Rows are points. Two turns around zero, p and q, are shown by what they do to some points. Where does a point land after both, in the order given? Backwards means that the second turn is done in reverse. Each puzzle has new turns, and all numbers are rounded.

Turn p:
[0.000, -0.017, -0.001] => [-0.007, -0.016, -0.001]
[0.026, 0.009, 0.030] => [0.032, -0.004, 0.025]
[-0.027, -0.023, 0.001] => [-0.033, -0.012, 0.006]
[-0.005, -0.006, -0.007] => [-0.008, -0.003, -0.006]
[-0.021, 0.060, 0.011] => [0.005, 0.062, 0.016]
[0.026, -0.023, -0.034] => [0.009, -0.028, -0.039]
Turn q:
[-0.025, 0.014, 0.019] => [-0.024, 0.009, 0.023]
[-0.029, -0.029, -0.033] => [-0.031, -0.020, -0.037]
[0.028, 0.008, -0.008] => [0.028, 0.009, -0.007]
[0.012, -0.005, 0.033] => [0.014, -0.013, 0.030]
[0.029, -0.014, 0.026] => [0.030, -0.020, 0.020]
[-0.015, 0.025, -0.036] => [-0.016, 0.033, -0.028]
Where do these land?
p, then q: [0.008, 0.034, 0.002] => [0.021, 0.027, 0.007]
q, then p: [-0.032, -0.026, -0.023] => [-0.043, -0.003, -0.020]
q, then p: [-0.012, 0.022, 0.012] => [0.000, 0.020, 0.020]
q, then p: [0.036, -0.030, 0.009] => [0.021, -0.042, -0.008]

Turn p:
[0.004, 0.007, -0.017, -0.013, 0.004, -0.024] => [0.021, 0.008, -0.020, -0.005, 0.011, -0.007]
[0.033, -0.011, 0.019, 0.005, -0.053, -0.005] => [0.042, -0.014, 0.034, 0.008, -0.030, 0.018]
[-0.039, -0.031, -0.023, 0.015, 0.002, 0.032] => [-0.045, -0.021, -0.021, -0.022, -0.022, 0.018]
[-0.014, 0.018, 0.011, 0.022, 0.015, -0.018] => [-0.010, 0.013, -0.007, 0.018, -0.007, -0.031]
[0.011, -0.001, 0.027, -0.031, -0.012, -0.007] => [0.022, -0.004, 0.032, -0.015, 0.014, -0.008]
[0.044, -0.009, 0.020, -0.007, 0.004, -0.015] => [0.031, -0.018, 0.019, 0.024, 0.022, 0.000]
[-0.039, 0.027, -0.037, 0.010, 0.040, 0.038] => [-0.063, 0.035, -0.036, -0.006, 0.011, 0.012]
Turn q:
[-0.027, -0.010, 0.004, 0.005, -0.008, -0.007] => [-0.024, -0.015, 0.012, 0.000, 0.001, -0.004]
[0.034, -0.031, -0.007, 0.034, -0.027, 0.027] => [0.017, -0.017, -0.009, 0.047, -0.028, 0.033]
[-0.028, 0.050, 0.016, -0.001, -0.001, -0.003] => [-0.016, 0.034, 0.039, -0.022, 0.012, -0.004]
[-0.004, -0.003, 0.002, -0.002, 0.046, -0.002] => [0.004, 0.007, -0.014, 0.008, 0.030, -0.030]
[0.006, -0.009, -0.017, -0.037, 0.008, 0.002] => [0.010, -0.011, -0.027, -0.026, 0.014, 0.006]
[-0.033, 0.031, -0.004, -0.003, 0.006, 0.009] => [-0.024, 0.022, 0.018, -0.013, 0.025, 0.006]
[0.053, -0.047, 0.026, -0.002, -0.045, 0.015] => [0.052, -0.050, 0.003, 0.019, -0.043, 0.026]
[-0.002, 0.019, -0.020, 0.006, 0.021, -0.040] => [-0.019, 0.029, -0.020, -0.012, -0.010, -0.031]
Where do these land?
q, then p: [0.007, 0.022, 0.016, 0.008, -0.019, -0.032] => [0.028, 0.014, 0.026, -0.014, -0.016, -0.012]
p, then q: [-0.009, -0.005, 0.013, -0.015, -0.013, 0.013] => [0.012, -0.014, 0.014, -0.015, 0.008, -0.002]
q, then p: [0.026, -0.008, 0.012, 0.011, -0.014, 0.096] => [-0.049, -0.016, 0.030, 0.067, 0.012, 0.047]
p, then q: [-0.010, 0.011, -0.003, 0.020, 0.018, 0.021] => [-0.031, 0.008, 0.014, 0.004, 0.011, 0.003]
q, then p backwards: [-0.007, -0.026, 0.000, 0.006, -0.020, -0.033] => [-0.027, -0.027, 0.009, 0.025, -0.007, -0.002]
q, then p: [-0.010, 0.007, 0.013, -0.013, 0.058, -0.035] => [0.033, 0.008, -0.035, 0.002, 0.026, -0.045]
p, then q: [-0.015, -0.013, 0.011, 0.001, -0.019, -0.014] => [0.006, -0.019, 0.000, -0.015, -0.021, 0.001]
p, then q: [-0.019, 0.000, -0.009, -0.013, -0.021, -0.009] => [0.011, -0.003, -0.006, -0.028, -0.007, 0.012]
p, then q: [0.037, 0.011, -0.052, -0.005, 0.029, -0.008] => [0.000, 0.040, -0.042, 0.032, 0.024, 0.014]
